Each row of a before or after table is a point. One or more steps were done to the points. Then noise was added and the rows were shuffled. The steps act on how far a point lies along the listed directions, d1 being the first. Write out the steps. A step turns or swaps two directions, mirrors them in a line or flattens them onto one, adds a multiple of one to another, or multiplies one. Angles are multiples of 10 degrees, from the lower direction toward the higher: turns from -170 to 170, lines from 10 to 170 but not 90. Use the fewest steps. Two steps may share a direction if one is a turn and the other turns, adds or multiplies; they go together, in the order done. Otherwise the lowest direction goes first.

Directions:
(1): [-0.07 -0.38]
(2): [+0.38 -0.07]
Before (11 x 2)
[+0.09 -0.26]
[+0.02 -0.24]
[+0.47 +0.23]
[-0.02 +0.38]
[+0.03 -0.03]
[-0.01 +0.28]
[+0.13 -0.20]
[-0.64 +0.33]
[+0.44 -0.15]
[-0.04 -0.41]
[-0.22 -0.02]
After (11 x 2)
[-0.16 +0.18]
[-0.04 +0.22]
[+0.08 -0.37]
[+0.21 +0.06]
[+0.06 -0.27]
[+0.69 -0.21]
[-0.45 +0.07]
[-0.13 +0.23]
[-0.43 -0.32]
[-0.03 +0.39]
[-0.04 +0.02]
Steps: turn d1 and d2 by -170 degrees

Directions:
(1): [-0.02 -0.14 -0.32 -0.39 -0.09 -0.40]
(2): [-0.33 -0.36 +0.27 -0.03 +0.35 -0.13]
(3): [-0.35 +0.48 +0.20 -0.16 -0.06 -0.14]
(4): [+0.35 +0.13 +0.20 +0.21 +0.16 -0.45]
(5): [+0.30 +0.02 +0.27 -0.48 +0.13 +0.19]
Before (8 x 6)
[-0.20 +0.14 +0.06 -0.57 -0.12 +0.17]
[+0.14 -0.22 -0.37 +0.52 -0.09 +0.29]
[-0.43 -0.18 +0.33 -0.35 +0.28 -0.02]
[-0.55 +0.26 -0.13 -0.19 +0.02 -0.25]
[+0.50 +0.19 +0.34 +0.38 +0.03 +0.63]
[+0.12 +0.02 +0.10 -0.08 +0.08 +0.52]
[-0.07 +0.18 -0.12 +0.03 +0.14 -0.36]
[+0.06 -0.12 -0.19 -0.22 +0.00 +0.11]
After (8 x 6)
[-0.20 +0.22 +0.22 -0.39 -0.07 +0.37]
[-0.10 +0.28 +0.01 +0.14 +0.16 -0.25]
[+0.13 -0.32 -0.61 +0.23 -0.14 +0.01]
[+0.77 -0.30 -0.05 +0.23 +0.00 +0.46]
[-0.39 -0.18 +0.42 -0.21 +0.32 +0.14]
[-0.56 +0.37 +0.14 +0.11 +0.08 +0.04]
[-0.03 -0.01 -0.15 -0.30 -0.02 +0.04]
[+0.22 -0.17 -0.07 -0.14 +0.08 +0.43]
Steps: turn d1 and d3 by 50 degrees

Directions:
(1): [-0.06 +0.04 -0.33 -0.23 +0.57 -0.29 +0.16 -0.38 -0.04 +0.28 +0.00]
(2): [-0.42 +0.32 +0.01 -0.34 +0.11 +0.04 +0.35 +0.32 +0.12 -0.34 -0.25]
(3): [+0.40 +0.58 -0.02 +0.35 +0.10 +0.02 +0.27 +0.08 -0.33 +0.00 -0.03]
Before (8 x 11)
[+0.61 +0.17 -0.14 +0.34 +0.33 -0.13 -0.06 -0.21 -0.39 +0.35 +0.12]
[-0.15 +0.26 +0.01 +0.03 -0.13 +0.05 +0.09 +0.28 +0.08 -0.12 -0.17]
[+0.25 +0.03 +0.12 +0.10 -0.27 +0.24 -0.04 +0.19 -0.18 -0.23 -0.09]
[-0.01 -0.02 +0.42 +0.11 -0.47 +0.21 -0.18 +0.34 +0.03 -0.15 -0.04]
[+0.40 +0.42 -0.11 +0.30 +0.30 -0.01 +0.27 -0.14 -0.34 +0.34 +0.14]
[-0.10 -0.24 -0.07 -0.01 -0.04 -0.14 -0.01 -0.16 +0.05 +0.14 -0.10]
[+0.77 +0.12 -0.10 +0.49 +0.02 -0.16 -0.05 -0.27 -0.45 +0.38 +0.16]
[+0.52 +0.23 +0.02 +0.65 +0.15 -0.01 -0.11 -0.13 -0.26 +0.23 +0.17]
After (8 x 11)
[-0.18 +0.29 -0.18 -0.12 +0.22 -0.12 +0.19 +0.04 +0.05 +0.06 -0.16]
[+0.00 -0.02 +0.40 +0.11 -0.43 +0.19 -0.17 +0.33 +0.02 -0.13 -0.04]
[+0.59 +0.18 +0.37 +0.89 -0.46 +0.29 -0.28 +0.29 -0.22 -0.07 +0.17]
[-0.08 -0.25 +0.01 +0.04 -0.16 -0.08 -0.04 -0.07 +0.06 +0.07 -0.10]
[+0.43 +0.40 +0.04 +0.40 +0.05 +0.13 +0.21 +0.03 -0.32 +0.21 +0.13]
[+0.67 +0.14 +0.20 +0.58 -0.26 +0.16 -0.22 +0.19 -0.34 +0.06 +0.11]
[+0.25 +0.03 +0.14 +0.11 -0.30 +0.26 -0.06 +0.22 -0.18 -0.24 -0.09]
[+0.86 +0.07 +0.37 +0.83 -0.80 +0.24 -0.27 +0.28 -0.39 -0.03 +0.15]
Steps: add 1.5 times d2 to d1
